Each row of a before or after table is a point. One or more steps were done to the points. Then noise was added and the rows were shuffled. The steps act on columns, c1 being the first. What was done? A step turns or swaps two columns, mirrors them in a line or flattens them onto one, adds a multiple of one to another, or multiplies or shifts one. Angles are multiples of 10 degrees, from the lower column toward the higher: turns from -170 to 170, lines from 10 to 170 but not 90. Use the fewest steps. Two steps may share a column if one is a turn and the other turns, adds or multiplies; they go together, in the order done. Otherwise the lowest column goes first.
In the rows, zero is written as 128.

Before, 14 rows:
[[156 125]
 [166 107]
 [115 149]
 [123  83]
 [ 94 131]
 [110 171]
 [130 194]
 [172 102]
 [129 108]
 [135  83]
 [137  87]
 [131  90]
 [107 169]
 [166  82]]
After (14 x 2):
[[107 127]
 [133  91]
 [193 130]
 [107 167]
 [ 87 136]
 [102 171]
 [ 86 135]
 [ 92 133]
 [169 114]
 [125 156]
 [ 83 168]
 [167 104]
 [ 82 121]
 [146 113]]
Steps: swap c1 and c2

Before, 10 rows:
[[141 100 169 112]
 [ 89 120 124 129]
 [143  99 126 148]
 [ 96 131  40 135]
 [104 174  91 123]
 [101 119 108 189]
 [161  99 100  74]
 [130 139 132  97]
 [145 152 118 200]
 [137  94 153 124]]
After, 10 rows:
[[120 173 117 116]
 [116 113 160 186]
 [104 115 146 124]
 [117 173 128 125]
 [173 152 143  81]
 [132 119 119  94]
 [146 112 114 201]
 [134  65 129 126]
 [141 153 143 146]
 [161  70 193 134]]
Steps: turn c1 and c3 by 40 degrees; turn c2 and c3 by -140 degrees

Before, 9 rows:
[[119 135 170 117 100 129 111 128]
 [139 104 124 132 166 116  96 126]
 [ 73 114 115 115 112 141 139 124]
 [147 110 129  89 106 141 138 160]
 [103 145 134 136 155 103 158 146]
 [144  90 159  96 132 135 117 176]
 [153 131 144 163 136 183 128 151]
 [ 97 140 156  98 180  89 147 107]
 [142 172 176 117 154 140  99 158]]
After (9 x 8):
[[139 105 125 130 166  59  96 126]
 [ 73  97 114 116 110  97 140 124]
 [105 177 132 138 158 161 160 144]
 [140 184 177 120 156 249 100 158]
 [ 96 179 156  98 184 140 146 108]
 [121 137 170 118 100 146 114 126]
 [145  66 158  96 131  34 118 174]
 [153  84 146 164 135 164 131 151]
 [147  92 130  92 104  89 138 160]]
Steps: multiply c2 by 3; turn c2 and c6 by 60 degrees

Before:
[[124 121 147 151 137 118 173 163 206 136 107 186]
 [154  98 175 137 165  86 104  82 116  82 154 123]
 [151 130 159 125 161 154 190 161 159 146 143 180]
 [153 103 151 108 145  67 150 102  88  87 136  93]
 [111 106 132  94 143 158 158 163 195 149 131 180]
 [160 141 152 132 190  85  92 118 120  64 108  95]
 [135 104 135 132 139 145 158 119 120 153 105 172]
 [118 146 131 135 140 116 140 172 163 156 148 188]]
After, 8 rows:
[[148  99 172 137  80  84 161 156  75 161 109 170]
 [154 105 149 108 102  73 113 136  52 137 110 178]
 [161 139 148 133 110  89 154 188  81 154 160 190]
 [114 144 134 140 176 118 125 147 125 148 103  56]
 [110 102 135  92 166 162  99 148 153 141 114  74]
 [123 117 149 151 155 121  74 141 166 157 134  78]
 [151 130 159 126 159 155  74 170 115 149  91  75]
 [132 107 134 131 117 141  93 137  77 141 146  79]]
Steps: mirror c5 and c8 in the line at 50 degrees; turn c7 and c11 by -160 degrees; shift c9 by -40; turn c10 and c12 by -140 degrees

Before (9 x 18):
[[140 141  81 120 135 121 126  85 143 131 120 131 165 127 121 115 105 115]
 [113 134 134 121 104 148 124 128 141 118 117 135 121 130 109 149 146 120]
 [103 123 119 143 148 128 118 143 138 149 128 149 120 119 149 119 111 123]
 [124 118 117 110 138 127 129  93   7 111 123 129 123 119 128 117 139 132]
 [109 137 113 123 147 122 126 139 141 111 138 136 121 112 129 122 114 136]
 [126 143 138 114 113 122 130 114 127 110 142 134 126 152 139 124 100 118]
 [133 157 129 110 146 133 150 145 139 108 120 150 150 122 136 136 156 120]
 [104 115 114 157 147 121 119 146 134 110 116 125 131 151 150 123 104 121]
 [107 117 138 126 128 124 133 146 143 135 142 123 129 111 126 148 172 131]]
After, 9 rows:
[[111 134 114 123 166 122 136 144 132 112 137 144 119 108 129 126 118 140]
 [104 132 115 157 167 121 112 157 138 106 115 133 131 146 151 124 103 114]
 [102 135 119 145 169 127 123 153 139 154 129 160 121 124 150 119 111 115]
 [134 120 125 106 163 133 161 157 143 109 120 140 150 118 135 138 157 124]
 [114 133 133 121 125 150 133 129 142 119 118 105 120 131 110 149 145 150]
 [120 124 116 111 159 124 117  73  48 110 122 144 122 117 131 117 140  38]
 [124 131 137 111 135 123 142 107 138 107 140 140 127 150 141 124  99 112]
 [110 122 137 128 145 123 121 156 137 139 142  94 128 114 125 150 172 144]
 [143 138  79 120 154 120 141  60 147 130 121 151 166 130 122 115 105 138]]
Steps: turn c2 and c7 by 70 degrees; shift c5 by 20; multiply c8 by 1.6; turn c9 and c18 by 50 degrees; add -0.7 times c15 to c18; turn c10 and c14 by 10 degrees; add -1.5 times c16 to c12

Before (14 x 24):
[[127 124  95 139 164 166  96 111 115 135 107 113 142 154  65 104 120 154
  109 154  88  99 138 116]
 [153 137 110 160 114 130 141 111 124  42 110  93 165 131 151 232 140  80
  119 157 133 111 162 147]
 [119 134  94 164 161  86 139 139 125 133 104 122 160 167 154 112 122 117
   81  83 167 113 180 186]
 [122 161 151 156 119  97 100 102  80 145 136 112   7 140  64  94  77 127
  105 159 157 111 146 104]
 [139 132 117 115  93  90 134 150 125 132  97 187 165 139 127  96 136 156
  154  45 163 101 166 105]
 [123 130 128 164 122 140  86 151  88 148  96 214 125 138 107 237  99 101
  156  67 158 114 135 177]
 [156 122 140 165  93 116  37 109 121 130 150 104 146 109 126  89 108 160
  105  91 160 103 176 207]
 [122 149 124 156 202 132  94 107 108 145 142 103 136 127 123  97 141 168
  152 144  82 124 139 107]
 [156 109 122 153  98 115 143 125 128 150 123  98 165 130 157 120 123 151
  139 100 154 103 123 183]
 [107 156 133 124  94  96 135 165 127  97 129 164  65 140 139  90 135 150
  149 104  80 136 137 185]
 [148 162 144 135 102 151 108 124 136  91 112 111 115 156 151 120 137 123
  140 151 140 156 120  99]
 [135  92 104 147 157 100 134 109 102 111  89 122 151 123 148  91 100 156
   90 136 139 118 125 122]
 [133 160  99 168 119 129 109 166 122 146 104 119 169 122 131 117 118  64
  135 155 157 101 163 116]
 [145 129 102 158 117  96 133 105 112  90  94  95 136 139  47  98 144  90
  145 103  77 132 123 131]]
After:
[[190 136 112 109 102  87  99 149 123 133 107 189 165 138 124  96 136 156
  114  43  90 103 165 106]
 [171 147 125 157 205 132 135 110 103 142 163 105 133 132 121  94 136 174
   87 140 164 123 136 111]
 [206 103 127 150  97 120 139 121 128 154 110  98 170 136 159 122 123 146
  121 106  96 105 123 181]
 [200 143 113 162 113 128 132 115 127  41 105  93 166 125 154 232 137  73
  136 158 117 118 164 150]
 [175 132 129 165 125 137 102 149  84 146 144 221 125 134 110 237  97 105
  116  63  90 110 144 179]
 [201 118 140 156  96 115 113 109 117 131 215 111 145 104 130  91 107 164
  155  90 109 106 176 205]
 [165 157 131 126  98  92 125 164 128 101 120 162  68 135 137  88 134 148
   96 102 164 139 141 186]
 [185 170 102 167 120 129 113 164 126 140 130 119 170 116 129 118 116  66
  131 158  94  93 160 112]
 [186  93 100 149 156  95 109 110 107 103 102 121 151 128 149  93 100 161
  163 151 132 114 133 121]
 [184 123  94 144 166 165 105 111 120 135 142 109 137 149  59 107 124 153
  131 147 171 100 137 117]
 [170 158 151 151 116  98 134 101  73 147 157 113  10 136  66 100  79 129
  162 155 114 110 145 103]
 [168 135  92 161 156  83 133 148 126 132 101 121 163 166 156 108 122 116
  180  82 105 106 184 192]
 [193 130  97 158 120  98 114 110 106  89 107  95 131 137  45 100 146  97
   97  99 170 134 120 136]
 [197 162 143 136 101 152 111 123 139  92 139 109 123 158 146 126 136 128
  122 152 115 158 122 101]]
Steps: shift c1 by 50; turn c7 and c11 by -60 degrees; add 0.5 times c4 to c7; turn c19 and c21 by -160 degrees

Before, 14 rows:
[[150 116 159 149 128 108 169 137 135 134  71  88 137 170  98 155 115  99
  145  72 101 136 120 172  72 184 124 111  99 119 160 110 125 171  99 111
  149 107  98 109 170 110 104 135 103 116  95 138]
 [144 176 144 113 106  99 154  77 165 142 127 104 127 137 103 185 171 182
  124 203 123 107  63 103  96 112 105 114 141 139 108 152  79 117  80 154
  132 190 150 130 130 151 155 126 141 105 119 103]
 [129 127 106 132  95  98 150 144 133 109  59  71 168 176 104 112 111  82
  148  80 115 114 142 159 146 179 171  96  93  93 137 161 151 163  70 127
  142 107 111 123 172 143 114 125 108 123  87 117]
 [132  80 196 109  75 130  76 182 132 133 160  96 115 126  86  84 179 128
  133 132 144 177 184 145 182 146 183 168 155 177 104 104 152 148 184 131
  183 166 123 137  80 117 151 103  90 118 125 162]
 [144 115 103 143 155 111 192 128 161 104  86  85 181 152 133 106  96  90
  164  31 111 108  98 138  60 201 170 123  76 123 128 140 163 160 106 114
  147 125 123 159 205 140  81 133 101 114 117  98]
 [119 183 162 137 120  95 184  96 118 158 106  78 134 115 133 186 110 141
   77 181 124  99  89 106 109 129  90  56 179 120  79 153 113 112 116 100
  114 162 165 132 104 144 135 135 132  93 134 152]
 [135  97 112 187 102 122 146 125 124 107  76  79 158 139 104 118 138 155
  118  72 141 136 134 165  99 163 157 109 126 130 116 111 143 142  98 109
  147 122  84 134 176 149 116  88  75 130 118 137]
 [140 104 124 105  96 127 110 174 140 148 177 100 100 100 105 138 140 138
  123 116 128 142 178 140 180 135 156 122 135 202 104 139  96 147 129 122
  138 146 102 111  95 112 149  86 127 132 130 190]
 [128 140 120 128 150  87 167 108 169  96 110  76 151 169 110 126 138 105
  115  51 117 127 102 179  86 173 147 110 159  88 140 117 158 145  84 101
  109 115 119 153 173 100 144 116 114 140 109 123]
 [164 181 137 133 131 121 163 110 128 146  70  91  80 124 130 147 145 164
   98 163 151 105  89 111 139 171 124 102 175 151 115 148  63 128 124 110
  146 156 170 132  87 162 150 135 143 150 129 144]
 [105 181 153 136 104 132 154  40 117 170 128 113 128 111 119 164 130 160
  127 150 120  53 120 105 103 158 118  98 159 115 119 124  74 114 105 113
  152 183 188 132 111 131 182 157 134 139 161 132]
 [134 116 168 109  86 157  76 168 134 103 163  88  73 108 100  95 138 123
  124 163 116 187 196  96 195 102 106 160 135 199 149 125 124 172 133 126
  144 147  86 168  99 123 173 102 108 118 172 147]
 [100 151 167  67 107 163  60 150 133 150 129  92  66  83 103 122 127 126
   83 120 119 179 179 150 175 112 171 149 161 203 109 128 131 186 135 108
  174 160 134 118 140 120 180 107  83 102 151 175]
 [ 98 172 139 122 126 143 166 113 113 141 156  99 105 135 110 161 154 188
  123 184 136  99  86 116 115 136 128  64 183 135 113 121  76 182 126 124
  139 146 173 124  89 162 170 125 132  94 149 122]]
After, 14 rows:
[[132  97 116 188 103 121 142 125 125 108  71  80 154 145 104 110 135 158
  123  67 140 134 129 166 102 162 163 103 128 123 117 164 142 143 102 117
  137 121 121 137 167 150 111 112  77 125 120 141]
 [ 96 150 165  65 104 156  59 143 132 149 130  92  68  85  96 111 129 123
   85 119 123 179 176 155 180 111 176 146 167 202 114 145 128 188 133 112
  178 163 173 121 142 116 176 110  81 100 143 176]
 [131 129 106 134  94  95 153 146 134 108  60  70 168 176 105  94 109  87
  145  79 116 110 139 164 148 182 174  97  93  93 144 101 151 162  73 137
  141 107 143 125 173 140 111 108 105 121  90 119]
 [137  81 195 106  70 131  75 179 129 135 159  99 118 122  91  40 182 131
  133 136 150 178 181 137 180 146 189 174 162 179 104 166 153 149 184 141
  180 165 161 134  81 118 150 128  88 118 122 168]
 [159 179 130 127 132 124 162 112 123 143  70  90  80 123 135 164 146 162
   96 159 152 107  86 106 140 165 126 105 180 152 119 110  61 129 119 115
  150 157 213 134  82 164 147 121 143 152 127 152]
 [126 138 112 130 148  82 164 107 167 100 108  82 154 168 108 119 133 103
  113  48 118 130  97 173  85 176 150 101 156  87 136 141 160 144  85 104
  107 118 157 156 168  97 144 123 114 139 104 121]
 [135 100 128 108  99 126 108 173 137 141 177  98  91  96 102 148 142 140
  117 122 129 135 180 144 183 138 158 120 134 201 105 151 102 149 131 136
  138 145 140 113  99 118 147  88 123 135 132 188]
 [143 179 148 115 111 100 156  78 166 146 123 108 131 138 103 246 171 177
  126 197 124 105  60 102  98 112 110 118 139 135 105 108  79 117  79 168
  132 194 194 126 125 146 153 116 137 111 117 100]
 [100 182 150 136 107 135 155  39 120 172 125 112 133 111 116 200 129 158
  128 155 118  50 113 105 104 166 121 102 162 114 122 112  77 117 107 121
  155 184 227 137 113 131 180 155 134 142 161 124]
 [129 115 169 110  87 157  76 171 133  98 159  89  71 107 105  63 140 119
  124 162 119 189 198  94 201 105 104 160 136 200 147 150 121 174 144 130
  149 146 128 166 103 125 172 111 105 115 176 147]
 [129 181 161 136 122  90 188  94 120 157 106  86 134 108 127 245 106 145
   76 182 124  95  83 110 114 129  89  52 175 123  81 104 112 115 113 113
  116 167 208 135 104 148 133 129 129  91 137 157]
 [154 115 159 147 129 110 164 135 137 130  66  89 141 173 102 184 117  91
  148  73  98 138 116 169  79 185 123 115  98 118 153 134 125 173  91 118
  153 109 135 113 164 114 105 145 104 113  90 139]
 [ 93 171 142 123 125 137 168 110 117 138 155  97 106 141 108 195 152 191
  121 191 136 101  91 126 110 135 123  62 180 131 113 129  80 185 128 128
  137 144 221 128  93 164 165 127 137  89 154 123]
 [142 114 105 142 159 108 203 129 157 105  89  83 177 147 131  88  92  91
  162  33 110 112 103 147  66 203 172 124  84 127 126 117 156 159 102 121
  151 124 154 163 207 142  84 129 102 113 117  97]]
Steps: multiply c16 by 2; mirror c32 and c44 in the line at 110 degrees; shift c36 by 10; shift c39 by 40

Before:
[[153 111 135  83  91 114 138 142 147 149 125  91 168 109 103 132 149 142
   86 117 117 185 177 112 127 119  98  77 153 186 137 143 115 159 187  93
  151 112 149 138 116 118 165 154 178 102 121  77 128 113 113  87 109 114
  133 122 139 110 110  99 114 140 104 126]
 [172 100 129  98  99 107 196 132  61  68 181 120 103 101 149  94 176  94
  126 187 127  88 108 157 171  85 134 204  85 164  70 116 122 151 105 127
  175  26 100 118 103 119  92  90  60 163 141  88  19 167 116 154 196  81
   92 161 156 135 103 148 163 127 147  80]
 [117 129 168 124 140 105 116 163 143 153 174  97 140 115 141 103 177 139
   92 125  99 153 155 145  95  94 120 104 149 185 126 128 115 129 137 156
  141 119 125 101 144 166 133 132 195 128 150 105  99 116 125 144 108  87
  139  94 136 123 129 135  96 171 143 144]
 [183  96 123 123  52  67 153  89  84 154 136 111  85  61 181 125  91  89
  124 117 185 165  71 148 125 126 127 136  80  92 191 153 113  77 104 132
   82  92 147  73  68 141 150 104  57 173 189  92 140 163 149  81 152 140
   85 111 145 176 123 167 119  91 144 142]
 [151 120 163 152 104 127 129 139 120 154 150  66 173 154 121 138 148 161
  115 161 106 160 157 143 160  77 109  93 171 120 124 122 138 132 133 118
  151 142 128 104 168 171 161 118 162  99 112 101  97 105 119 148  91 108
  140 123 144  99 128 118 101 149  98 126]
 [110 115 123 108 115 113 141 136 145 191 120  93 137 127 115 157 125 130
   87 109 140 131 142 156 119 144 147  75 177 188 102 119 127 128 133 133
  122 134 100 161 145 136 120 162 157 105 130 114  85  84  83 111 113 109
  134 114 104 109 152 139 153 161 128 146]
 [106 107 181 106 141 119 166 146 111 141 121 121 171 105 111 125 157 143
  120 114 149 126 180 163 148 159 156  95 131 177 138  97 117 133 151 145
  135 125 165 115 159 141 126 169 135 114 141 128  80 120 106 115  94 127
  109 135 167 114 116 136 148 184 127 111]
 [174 141 120 145  22 109 151 118 118 139 145  96  80  75 145 105 118 102
  126 106 168 175 112  86 107 115 169 156 119 116 142 101 138  67  84 108
   85  75 101  60  30 183 109 104  47 126 157  81 162 166 124  51 154 170
   94 169 127 153 162 186 112  93 137 124]
 [189 107 127  83 116 140 223 128 131  83 136 132 133  81 183  93 161  71
  119 141 122  94 151 155 113  85 119 212 110 170  60 157 103 115 136 129
  151 102 105  99  87 120  36  86  40 186 138  92  90 186 112 124 157 104
   95 103 169  99 129 147 135  97 164  75]
 [131 119 164 162 115 107 141 128 164 122 148 107 180 117 153 139 144 160
  106 107 111 149 148 143 137 114 144  97 121 156 138 113 115 166 129 160
  150 134 129 112 168 120 127 153 139 101 126 103  94  84 108 117 132 121
  162 109 122 113 145 111 128 195 149 149]]
After (10 x 64):
[[156 111 132  82  92 112 137 143 148 146 124  95 165 109 102 131 149 143
   87 117 118 186  85 143 143 119  97  75 150 184 131 150 116 161 188  93
  148 111 103 140 116 121 163 156 179 102 120  77 132 114 112  88 108 114
  134 126 138 111 112 101 116 154 105 128]
 [191 107 125  84 115 139 222 128 131  82 138 133 129  83 184  90 162  69
  119 139 124  95  97 117 107  83 119 212 109 168 195 158 103 116 137 127
  152 102 216  99  88 121  38  89  40 185 137  91  91 186 112 124 156 101
   96 163 171  98 125 147 134 108 164  74]
 [174 103 129  97 102 104 195 131  61  67 181 120 102 100 148  96 175  95
  124 187 122  85 145  86 139  83 133 201  86 163 183 112 122 151 107 126
  176  30 208 118 103 118  92  90  59 165 138  87  18 169 117 153 196  82
   92 112 158 134 101 147 163 118 147  77]
 [172 139 118 144  21 111 153 119 116 142 145  97  85  73 144 106 117 104
  127 104 165 176 132 141 118 115 167 155 119 118  89  94 138  67  85 109
   86  74 135  58  29 182 109 104  47 125 157  80 167 165 123  54 155 168
   95  70 124 153 162 188 112  91 135 123]
 [151 120 163 152 102 127 129 141 121 154 150  66 171 154 121 138 147 162
  117 161 109 164 110 117 152  76 110  94 171 121 133 132 139 133 129 117
  152 142 130 105 167 172 160 119 162  98 111 100  97 105 117 147  91 106
  140 140 143  98 129 119 101 158  96 121]
 [116 133 170 123 138 104 118 164 144 154 174  98 141 114 142 103 180 139
   94 127  99 153 116 133  93  94 121 104 147 185 126 127 115 131 136 153
  142 116 130 100 146 166 133 129 197 129 152 104  98 116 124 143 104  90
  140 164 136 121 128 134  96 175 144 145]
 [110 117 124 106 113 111 141 137 148 194 117  92 140 125 114 157 122 130
   89 109 140 129 125 112 106 145 146  76 178 185 141 120 125 127 133 133
  124 135 176 160 146 138 121 162 156 102 132 116  84  81  83 110 115 109
  136 153 103 109 153 136 156 164 125 147]
 [130 121 164 161 115 109 140 129 163 125 150 107 181 119 151 140 143 157
  107 107 112 148 132 125 138 114 145  96 121 156 119 123 111 164 130 159
  151 134 117 111 166 120 127 154 141  98 126 104  96  83 107 116 133 120
  163 150 125 115 145 110 125 198 148 148]
 [183  94 121 124  49  68 151  88  84 153 136 111  84  60 182 124  89  88
  124 117 184 167 168 121 119 126 125 136  83  94  64 144 115  77 106 135
   80  92  48  74  67 139 152 104  58 173 190  91 143 164 151  80 154 139
   85 153 141 175 121 168 119  74 145 140]
 [103 106 180 106 140 119 166 146 110 140 120 122 176 107 108 123 157 141
  119 114 148 127  99  96 124 160 156  96 133 175 137 105 118 132 150 146
  137 125  88 115 157 141 126 166 133 115 142 130  78 119 105 117  94 129
  110 139 167 115 116 138 150 199 127 110]]
Steps: turn c13 and c32 by 10 degrees; mirror c23 and c62 in the line at 80 degrees; turn c24 and c56 by 150 degrees; add 0.7 times c24 to c25; multiply c31 by 1.6; turn c31 and c39 by -140 degrees
